Each row is a point. To make a cloud, some directions were put in groups of two or more. Within a group, all points are equally far from the middle, so they leave a hole (a ring in 2 directions, a hollow ball in 3). The other directions are filled evenly. Then the cloud was stretched, turned, moved and blurred a little. Count the holes, and give their numbers of directions, smallest first.
In the rows, 128 means zero.

Cloud (19 x 3)
[[179  91 117]
 [ 88 159 185]
 [103 122  86]
 [136 188 146]
 [ 88 142 169]
 [158  80 149]
 [147  96 174]
 [177 133 173]
 [146  97 177]
 [102 173 145]
 [135 123  71]
 [123 138  91]
 [ 96 178 161]
 [171 112 168]
 [129 132  82]
 [160 183 155]
 [148 168 127]
 [ 87 113 126]
 [130 121  69]]
Holes: 1 (2)

Cloud (46 x 6)
[[110  88  95 132 107 117]
 [145 117 157 162 144 192]
 [170 102 110 196 146 117]
 [165  39 135 109 153 165]
 [195  98 161 106 159 116]
 [119 168  73 116 164 133]
 [120 110  96 113 105  76]
 [116  74 204  97 163 122]
 [114 149  75 138 172 107]
 [125 141 168 145 141  68]
 [135  65 120 159 126 123]
 [108  86 134 141 202 115]
 [195 121 105 123 197 130]
 [165 164 165 128 111 120]
 [124 122 188  77 139 165]
 [ 95 130 100  69 171  98]
 [141  93  93 163 102 128]
 [176 158 149 135  89 136]
 [ 96  97 191 111 154 145]
 [174  65 154  74 131 139]
 [ 83 112 120  94 145 147]
 [136 139 161  58 111 180]
 [177 154 141  77 152 139]
 [112 164 137  89 162 122]
 [128  94 190 126 104 105]
 [162  89 129 104 171  63]
 [ 96  90 111 124 131 122]
 [106 128 173 154 136 172]
 [156 143 117 174 147 155]
 [154 166 125  82 143 162]
 [119  89 139  90  98 101]
 [131  91  97  63 123  91]
 [171 145 144 187 122 159]
 [159 126 152 112 159  52]
 [136  97 109 154 148 167]
 [143  96  89  92 120  87]
 [144  49 149  79 122 125]
 [ 99 121 149 119  57 105]
 [126 102  81 143 126 135]
 [124 121 110 122 247 111]
 [ 88 128 133 124 135 153]
 [150 112  75 146  75 129]
 [154 143 101  96 215 154]
 [191 111 161  78 188  94]
 [185 177 153 157 134 108]
 [169 133 179 131  96 155]]
Holes: 1 (3)

Cloud (82 x 8)
[[192 113 146 131 147 118 108 148]
 [ 98  93  59 153 124 156  68 172]
 [142  80 137 175 156 176  74 176]
 [170 104 134 187 124 178 118  80]
 [135 148 111 160 119 190  95  56]
 [122 147 111 109 112 154 128 213]
 [ 99 144 102 149 161 164 131 184]
 [160 151 150 134 131 163 114 194]
 [146 177 145 113  89 121  82 142]
 [ 68 180 107 109 118 119 119 116]
 [163  73 134 148 156 157  74 157]
 [141  84  75 130  69 120  74 151]
 [105 104  93 115 110 117 125  82]
 [132 153 102 111  45 114 157 140]
 [176 160 112 146  86 171 103 157]
 [180 142  90 119  96 182 108  72]
 [ 79 100 112 128  78 138 116 144]
 [150 123 114 200 129 188 111  97]
 [158 116  80 106 123 164 142 174]
 [134 153  91 194 156 108 106 131]
 [137 167 144 118  91 161 157 156]
 [142 162 101 147 142 132 176 130]
 [108  82 111 103 134 124 107 133]
 [175  60 100 175 118 126  84 157]
 [ 82 149 148 131 124 109 112 166]
 [127  82  52 134 145 151  81 146]
 [125  85 174 153  80 131 116 123]
 [151  96  66 138  75 194 100 141]
 [154  74 152 151  96 175 162 121]
 [119 179 156 165  90 154  97 130]
 [139 131  79  73  94 178 129 123]
 [ 99 202  88 101  89 117 133 101]
 [179 117  88 141 120 196 104  83]
 [127 157 102 169  82 131 177 141]
 [148  96 149 101  60 174 133 148]
 [158 110  76 160 123 173 131  60]
 [134 112 121  65 120 124 105 150]
 [174  79 160 128  86 104 154 139]
 [114 136 139 182 104 184  74 175]
 [126 132  94 210 109 111 125 117]
 [178 126 114 126  89 118 106  56]
 [151 103  76 167  95 186 125  90]
 [185 122 162 114 119 109 161  95]
 [138  59 121 107 107 144 104 213]
 [125 180  78 151 113 162 155 127]
 [162 137 109 113  58 131  79 130]
 [186  74  96 177  91 125 119 112]
 [128 141 144 193 121 188  92 182]
 [178 102  74 142  81 144 153  96]
 [127 177 158 158  76 144  97 162]
 [185  77  75 158 111 117 106 151]
 [151 111  84  90 121 175 133 165]
 [119 170  66 106 152 144 118 170]
 [158 120  85 104 129 139  54 124]
 [168 151 110 201 133 150 114 176]
 [114 169 101 159  93 110  71 177]
 [123 160 173 136  74 100 141 157]
 [154 100  81 125  53 114 135 105]
 [165 128  91 107 117 186  67 117]
 [ 72 125  66 152 111 146  84 187]
 [128 108 149 104 132 188  80 126]
 [120 149 154 155 164 129  92 190]
 [118 163  67 145 147  96 113 153]
 [165 108 101 133  55 105  83 148]
 [178 153 107 169 152 121 106 154]
 [125 107 141 166 152 189  72 166]
 [140 146  77 121  63  88 106 150]
 [132 103 134 164 124 120  72 105]
 [116 104 131  87  79 144 125 104]
 [101 172 119 150 144 159  54 130]
 [155 127  63  99 139 101 124 124]
 [133 162  80 162 137 148 163 143]
 [156  96 118 107  87 105 161 107]
 [149  96 109 108  55 170 155 137]
 [202 142  91 140 121 152 131  75]
 [ 62 169 100 108 132 138 106 132]
 [145 165  61 102 122 141  75 153]
 [121 158  80 183 142 109 136  97]
 [155 155  59 112 149 118  88 142]
 [145 120  85  96  89 178 148  80]
 [100 159 135 128  81 153 130 201]
 [126 161 147 158 191 154  89 153]]
Holes: 3 (2, 2, 3)
